Rows are points. The ring and each string are closed loops that go straight from each point to the next, and from the last back to the first. Before rounding, they use only three directions, however many columns there are. How many times does the string pass through the ring? Passing back the other way cancels.
In the rows, 128 means zero.

Ring:
[[149 117 157]
 [116 119 155]
 [ 82 117 131]
 [ 78 115 115]
 [ 94 117  99]
 [126 123 103]
 [151 122 120]
 [162 118 146]]
String (18 x 3):
[[104 111 133]
 [ 98 126 126]
 [ 67 132 118]
 [ 55 116 112]
 [ 70 102 116]
 [ 61 124 117]
 [ 80 131 124]
 [ 63 131 134]
 [ 83 113 151]
 [115 102 152]
 [124 107 138]
 [114 132 145]
 [124 133 169]
 [137 112 176]
 [135  99 164]
 [120 113 143]
 [113 105 150]
 [ 97 106 146]]
Times through: 2

Ring (6 x 4):
[[128 153 137 123]
 [ 86 149 126 131]
 [ 78 126 122 123]
 [105  87 124 101]
 [140  91 130  94]
 [149 130 137 108]]
String:
[[102 164 105 134]
 [115 143 106 123]
 [102 134 138 121]
 [ 80 142 153 129]
 [ 93 128 143 120]
 [ 98 127 122 119]
 [ 72 113 147 118]
 [ 59  98 135 115]
 [ 74  94 153 110]
 [ 95 106 139 110]
 [ 66  84 142 108]
 [ 67  95 113 113]
 [ 92 120  99 118]
 [101 127 111 119]
 [100 138 101 124]
 [ 81 160 106 137]
 [ 73 170 134 143]]
Times through: 1

Ring, 10 rows:
[[194 127 127 117 111 107 123 129]
 [188 139 129 108 135 104 109 124]
 [154 148 133 113 155 109  99 124]
 [112 149 133 131 158 121 101 128]
 [ 85 143 132 148 147 131 110 134]
 [ 73 133 132 162 128 139 124 141]
 [ 86 119 135 166 105 142 140 148]
 [115 112 135 160  90 138 147 148]
 [150 111 132 147  86 128 146 144]
 [184 119 128 127  97 113 133 135]]
String, 20 rows:
[[106 125 165 138 134 143 132 148]
 [ 62 127 154 161 131 151 133 150]
 [ 33 131 108 194 111 144 128 142]
 [ 50 130  94 194  99 136 129 138]
 [110 131 109 159 110 123 123 133]
 [106 124 117 163 101 130 133 139]
 [130 126 132 143 114 126 129 138]
 [151 112 175 123 115 139 145 152]
 [159 101 160 137  86 137 158 154]
 [155 106 118 156  67 125 151 143]
 [140 119  96 163  78 117 136 134]
 [131 129 112 150 107 119 124 133]
 [145 122 152 130 118 130 133 143]
 [147 107 169 133 101 141 152 154]
 [130 107 165 142  99 144 153 155]
 [ 91 104 154 168  88 153 159 159]
 [ 55 110 140 185  92 157 154 157]
 [ 46 128 100 195  99 140 131 141]
 [ 74 135  99 177 111 128 121 134]
 [113 129 139 144 125 131 126 140]]
Times through: 3
String, 31 rows:
[[216 118 142 106 104 109 132 134]
 [203 114 176  99 118 124 139 145]
 [166 121 161 116 123 127 133 142]
 [178 119 153 117 114 122 134 140]
 [153 127 128 134 113 118 126 134]
 [158 130  94 146  97 106 121 125]
 [191 127  87 138  86  96 122 122]
 [221 123 112 115  95  97 125 125]
 [225 121 155  93 117 109 128 134]
 [187 125 158 105 128 118 126 137]
 [167 129 145 117 128 118 122 135]
 [168 127 163 109 135 124 125 139]
 [144 134 126 133 124 117 118 131]
 [157 148  98 129 132  99  99 117]
 [177 156 113 106 157  94  88 113]
 [183 154 148  87 175 103  90 120]
 [166 142 163  98 162 117 107 132]
 [162 143 163  99 164 118 106 132]
 [158 141 165 101 161 121 109 134]
 [150 132 158 116 142 125 120 138]
 [137 138 126 133 133 117 112 130]
 [133 154  93 138 141 101  93 115]
 [162 162 110 109 167  94  81 111]
 [171 159 108 109 160  93  84 111]
 [175 158  94 115 148  88  85 108]
 [204 144 145  88 154 101 101 123]
 [211 134 163  84 148 109 113 130]
 [176 130 151 110 132 117 121 135]
 [156 133 119 132 119 112 117 129]
 [168 137  82 142 103  96 110 118]
 [203 129 101 124  98  96 119 122]]
Times through: 4

Ring, 7 rows:
[[119 120 125 121  99 160 117 121 135]
 [131 126 134 136 131 165 148 135 135]
 [145 126 139 143 164 166 168 154 136]
 [143 130 152 127 175 154 137 164 136]
 [136 123 142 113 152 149 111 156 137]
 [124  97 100  99  84 152  88 124 142]
 [119  97  97 102  69 155  89 114 141]]
String:
[[137  91  99 100 110 150 100 141 145]
 [134  97 101 111 105 157 115 133 143]
 [124 122 136 109 121 149  97 138 136]
 [119  91  93  88  65 148  68 117 143]
 [123  60  46  90  25 158  84  99 151]
 [126  84  78 106  64 160 106 113 145]
 [115  72  58  96  21 160  86  92 147]
 [109 112 114 102  67 153  79 108 137]
 [120 127 139 115 117 153 104 132 134]
 [129 110 115 120 109 160 124 130 139]
 [125 102  97 125  80 168 133 113 140]
 [118 128 132 132 104 165 132 119 133]
 [122 139 151 133 132 161 133 134 131]
 [137 120 122 151 129 175 179 132 136]
 [140 107 110 137 125 169 161 136 140]
 [133 127 141 130 143 159 137 144 135]
 [133 146 168 135 172 156 140 156 130]
 [152 128 143 151 184 169 186 164 136]
 [152 113 124 143 164 168 176 158 140]
 [140 117 129 129 146 160 143 149 138]
 [133 132 150 123 154 153 125 152 134]
 [141 142 171 125 192 149 128 173 133]
 [132 136 159 118 162 149 113 157 133]
 [132 120 134 118 134 154 119 144 137]
 [139  99 106 114 121 157 123 142 143]]
Times through: 1

Ring (8 x 11):
[[120 108 100  90 177 143 171  96 163 155 125]
 [118 101 111  87 169 158 171 105 164 156 130]
 [114 113 132 105 141 152 154 136 139 137 134]
 [112 137 145 142 101 127 131 180 100 107 132]
 [112 155 145 164  86 103 118 196  78  90 128]
 [113 160 139 156 101  92 118 177  81  92 128]
 [116 148 123 124 144  97 134 128 110 114 128]
 [120 124 104  99 173 122 158  97 146 142 126]]
String (25 x 11):
[[116 139 124 138 122 114 138 157 110 115 125]
 [116 153 124 149 118  95 129 160  96 104 124]
 [116 156 122 127 146  85 129 124 104 110 127]
 [117 141 118  92 180 100 143  83 130 130 133]
 [116 130 120 106 157 121 148 115 132 131 130]
 [116 127 121 108 152 126 149 121 132 131 130]
 [119 109 104  71 197 139 169  69 168 159 131]
 [121  97  95  72 196 155 181  75 181 169 127]
 [121  95  96  88 175 162 181 101 175 164 124]
 [119 116 111 122 137 142 159 143 140 137 123]
 [116 120 121 106 151 136 154 123 138 136 130]
 [116 104 121  70 182 155 166  85 164 156 137]
 [118  89 110  70 183 173 180  90 180 168 132]
 [120  96 103 100 158 165 177 122 166 158 124]
 [118 119 113 122 138 137 156 142 136 134 124]
 [117 119 119  97 162 135 156 110 143 140 131]
 [122  99  93  68 203 151 181  65 182 170 127]
 [124 109  84  90 190 135 177  82 170 161 119]
 [121 129 101 125 149 118 155 128 134 133 119]
 [117 133 120 125 137 120 145 140 122 124 126]
 [115 137 125  99 164 111 142 103 127 127 134]
 [114 160 129 119 152  80 124 114 100 107 132]
 [114 164 132 145 123  80 119 151  86  96 128]
 [113 163 138 133 130  83 118 140  89  98 132]
 [114 151 134 126 135  98 128 136 102 108 132]]
Times through: 2

Ring:
[[120  80 141 134 151 113 140 127 125 155 148 145]
 [137  96 154 144 130  90 175 135 118 146 167 149]
 [142 129 145 135 114  95 180 138 116 145 159 144]
 [139 177 116 113 100 126 154 136 121 153 129 132]
 [129 194  94  97 103 156 120 130 128 162 103 123]
 [113 179  86  88 122 173  95 125 133 169  88 121]
 [103 141  97  95 142 165  96 124 132 169  95 127]
 [108  99 122 116 154 138 116 125 129 162 123 138]]
String:
[[153 168 136 129  91  98 189 142 114 143 154 139]
 [152 140 149 140 102  85 195 141 114 141 168 145]
 [145 115 161 143 115  74 206 145 110 138 175 151]
 [127 108 153 129 130  88 193 145 111 143 159 149]
 [124 128 127 119 129 122 147 133 122 154 134 138]
 [137  96 143 144 133 106 147 126 126 152 158 145]
 [133 104 136 137 133 115 140 126 127 155 149 142]
 [120 112 132 121 138 119 148 133 122 154 137 141]
 [112  81 146 127 153 106 160 136 118 151 147 148]
 [117  59 155 141 159  98 157 131 121 150 160 152]
 [133  43 162 161 156  91 148 122 127 151 176 154]
 [124  52 163 149 157  87 167 132 120 147 171 155]
 [120  77 156 135 149  91 176 139 115 146 160 152]
 [125 118 133 124 132 116 152 133 122 153 141 141]
 [140 116 135 139 124 114 142 126 127 154 151 141]
 [153 104 154 156 117  87 171 130 122 146 176 148]
 [155 124 151 149 107  87 182 135 118 143 172 146]
 [146 141 132 135 109 112 153 130 124 152 150 138]
 [129 145 121 117 119 127 144 133 124 155 130 135]
 [125 146 119 113 122 131 141 133 123 156 126 134]
 [144 159 115 125 106 134 127 124 131 159 132 131]
 [146 210  96 107  85 149 127 129 129 160 113 122]
 [132 221  89  90  90 157 130 135 125 161  98 120]
 [128 216  90  88  94 157 130 136 125 161  97 120]
 [141 218  88  98  86 159 118 128 130 163 102 119]
 [147 176 105 121  99 144 116 122 133 161 124 126]
 [133 151 116 118 116 134 131 128 127 158 127 132]
 [126 169 114 105 112 132 150 138 120 155 120 132]
 [138 192 120 106  92 117 179 146 113 148 130 133]]
Times through: 0
String (28 x 12):
[[115 184  76  88 121 188  71 118 140 175  80 116]
 [127 149  99 113 125 160  90 116 138 168 110 126]
 [114 143 107 104 133 150 115 128 129 163 110 130]
 [ 92 137 103  87 149 157 117 134 124 164  95 130]
 [ 94 115 112  97 156 149 117 131 126 164 105 134]
 [ 97  74 127 116 170 137 114 125 129 163 123 141]
 [122  68 140 141 156 119 122 120 131 159 149 145]
 [132  92 137 141 140 117 131 122 130 157 150 143]
 [123 108 134 126 137 117 146 131 123 154 141 142]
 [119  81 152 133 148  95 172 138 116 147 156 150]
 [134  58 167 156 147  79 176 133 119 145 179 156]
 [145  63 163 165 139  84 161 125 125 147 183 153]
 [142  65 161 161 140  87 160 126 124 148 179 153]
 [140  99 139 145 131 112 136 122 129 155 155 143]
 [121 111 133 123 138 118 148 133 122 154 139 141]
 [106  87 141 119 155 111 158 138 118 152 139 146]
 [107  61 142 130 167 117 134 127 125 157 142 147]
 [111  80 127 127 160 136 108 120 133 163 131 140]
 [121 117 117 121 139 142 109 121 133 163 125 134]
 [113 134 111 107 137 146 118 128 128 162 113 132]
 [111 144 106 100 134 151 116 129 128 163 107 130]
 [ 93 174  81  73 136 181  93 130 130 171  73 120]
 [102 199  64  70 124 201  66 121 138 177  62 112]
 [124 176  87 100 116 172  86 119 138 170  96 120]
 [134 154 105 118 117 151 104 119 135 165 118 127]
 [114 167 101  95 123 153 122 132 126 162 102 127]
 [102 193  83  73 122 173 112 135 126 167  78 120]
 [102 210  65  66 118 196  80 127 134 174  61 112]]
Times through: 5

Ring, 7 rows:
[[150 116 131 119 142 142 113  84 107 144 148 138 124 162]
 [140 174 134 144 132 131  95  91 119  94 164 115 109 122]
 [120 171 140 139 128 122 118 116 143 101 161  99 111  97]
 [ 99 122 147 111 130 120 164 142 165 153 146  95 126  97]
 [102  81 145  94 133 116 174 145 166 181 124 106 137 111]
 [128  68 134  96 138 118 147 122 144 178 109 127 138 138]
 [145  85 131 105 142 134 127  96 119 166 127 139 132 160]]
String (23 x 14):
[[ 74  76 160  80 134 128 220 168 183 213 146  91 142 103]
 [101  97 142 104 128 103 163 151 175 159 116  97 132  91]
 [127 122 132 123 129 105 118 122 150 121 118 110 122 103]
 [121 102 139 107 136 125 147 122 144 160 134 116 130 126]
 [126  88 131 108 131 103 132 128 155 148 101 116 131 112]
 [126  47 132  88 137 109 153 130 153 188  91 127 142 134]
 [126  38 138  78 144 132 170 121 139 215 113 136 147 161]
 [137  47 134  86 145 133 152 109 128 201 114 142 143 168]
 [156  56 125  96 145 131 123  90 113 180 107 152 139 177]
 [149 114 126 123 136 119 101  95 123 126 121 131 122 138]
 [137 104 136 110 140 137 132 100 122 158 142 130 128 151]
 [145  97 138 104 148 159 137  83 101 179 161 144 131 183]
 [148 117 137 114 147 161 125  77  96 161 170 142 126 180]
 [133 121 139 115 140 144 134  99 120 153 159 126 125 149]
 [137 140 133 129 134 126 110 101 127 119 145 118 118 126]
 [151 193 127 158 129 121  68  84 115  63 156 115 101 113]
 [141 214 135 162 129 135  81  85 114  64 184 107  98 111]
 [123 164 142 133 133 136 125 107 131 118 173 107 114 118]
 [121 132 141 119 134 131 138 115 138 140 154 111 122 122]
 [125 179 133 148 123 105  98 117 149  76 143  95 106  81]
 [113 167 139 138 124 108 121 129 158  97 146  91 111  79]
 [118 126 140 118 132 122 138 122 147 139 142 108 123 113]
 [ 99 105 150 101 135 130 177 139 159 176 151 102 132 114]]
Times through: 0
